Each row is a point. To make a cloud, some directions were put in groups of two or more. Within a group, all points are equally far from the middle, so they leave a hole (a ring in 2 directions, a hollow ball in 3). The other directions are filled evenly. Then the cloud was stretched, turned, moved and blurred a little. Count the holes, and give their numbers of directions, smallest first.

Cloud (14 x 2):
[[-48  28]
 [-17  56]
 [-40  21]
 [ 12  52]
 [ 24  14]
 [-11 -44]
 [ -2   9]
 [-35  28]
 [-25  51]
 [ 13 -17]
 [ -9  54]
 [-23  17]
 [ -1 -48]
 [-12  76]]
Holes: 0

Cloud (19 x 3):
[[-80  25 -19]
 [-65   8 -18]
 [-14 -49  -1]
 [-61   4  -7]
 [ 35  -5 -25]
 [ -1  12 -41]
 [-15  49 -33]
 [ -5  20 -40]
 [-50  11 -38]
 [-38  52  19]
 [ 18  23  -9]
 [-50  13  18]
 [-81  27  -3]
 [-29  33 -46]
 [ 35 -29 -37]
 [-64  11   2]
 [ 36  -8 -26]
 [ -6 -46 -28]
 [ 25  12   3]]
Holes: 1 (2)

Cloud (29 x 4):
[[ -2  78   9  14]
 [ -2  64  -9  34]
 [ 30 -22  23 -47]
 [-15 -22 -55   1]
 [-40 -11  -6 -33]
 [-35  33  37 -64]
 [ 38  59 -35  -1]
 [ 15  16 -45  -6]
 [ 31  62  22   6]
 [-25  30 -11  41]
 [-26  18  28 -67]
 [-30 -21  20  28]
 [-47  45 -11 -28]
 [ 31 -29  -8  -6]
 [-39  74   9 -16]
 [ 44  28  53 -15]
 [-48 -27  11  23]
 [-44  88 -28  17]
 [  8  23  -6  42]
 [-44  54   2  -4]
 [ -6  41  49  -9]
 [ 19 -16  55   7]
 [ 17  30  39   6]
 [ 20 -17 -20  52]
 [ 16 -39  28 -55]
 [-16 -19 -13 -34]
 [ 31 -28  27 -47]
 [ 19  12  45   5]
 [ 48  29  20 -42]]
Holes: 1 (2)

Cloud (56 x 6):
[[ 28 -28  11 -66  -2 -26]
 [ 29 -35  39  21 -19 -10]
 [ 39 -38 -20 -53  27   4]
 [ 46 -27  52 -33   6  23]
 [  2  52  -4  75 -24   4]
 [  2  16  31  19 -32  -9]
 [ 42 -12 -30  29  21 -49]
 [  5 -63  -7 -32 -29  27]
 [ 72 -29   1  31  -8  22]
 [-36   8 -59 -48  -1  34]
 [  2 -56  -9 -33 -17 -30]
 [ 19 -60  27   1 -13  23]
 [ 29 -57 -37 -35  15   0]
 [-32  -8 -66 -67 -26   5]
 [-56 -10 -58 -95  -4 -25]
 [-34   7 -11  33  24 -30]
 [ -8 -24 -23  37  25 -40]
 [-35  35   0  36  -2 -33]
 [-39  20 -37  44 -17 -55]
 [ 24  -8 -30 -70 -25 -14]
 [ 60  23  -1 -20 -36  -7]
 [  7  48 -23  17  -2  18]
 [ 34   7  26  15  33  18]
 [  9 -52   0 -83   4 -21]
 [ 35 -38   7  -1 -35  27]
 [-18 -41 -24 -31  43 -22]
 [  9 -58 -25 -31 -27 -15]
 [ 42  30 -11  -7 -42   4]
 [ 55  30 -14  39  25 -39]
 [ 66  -2  17 -27 -11 -35]
 [-70 -14 -61  -7  -6 -11]
 [-39 -33   0 -39 -23 -10]
 [-34  -8 -63 -97 -18  13]
 [-47 -12 -81 -49  15  -3]
 [ 11  20 -51 -12 -40 -25]
 [-13 -14 -41  21  26 -45]
 [ 59  -4  -8  12  26 -36]
 [ 27 -54 -22   0  12 -33]
 [ 30  53  23  22 -34   1]
 [ 88  -3  29   1   8   3]
 [ 11  40  20 103  10 -22]
 [  4  22   2  56 -48 -11]
 [ 42  43   0  43  27 -36]
 [-17  16  -8 -33  37  10]
 [-27  13 -70  18   2 -46]
 [-26  37 -33  21  -2 -67]
 [ 85   1  24 -17 -10 -11]
 [  8   3   8  -9 -40  32]
 [-31 -34 -38 -32 -38  -1]
 [  8   7 -42 -21 -43   1]
 [ 24   4 -14 -16  28  33]
 [-26  28  -7 -57  -5  31]
 [ 68 -19  25 -24 -18  35]
 [-50   0 -60 -46 -12 -43]
 [  9   0 -36 -68 -23 -28]
 [ 33  21  31  64  21  14]]
Holes: 2 (2, 3)
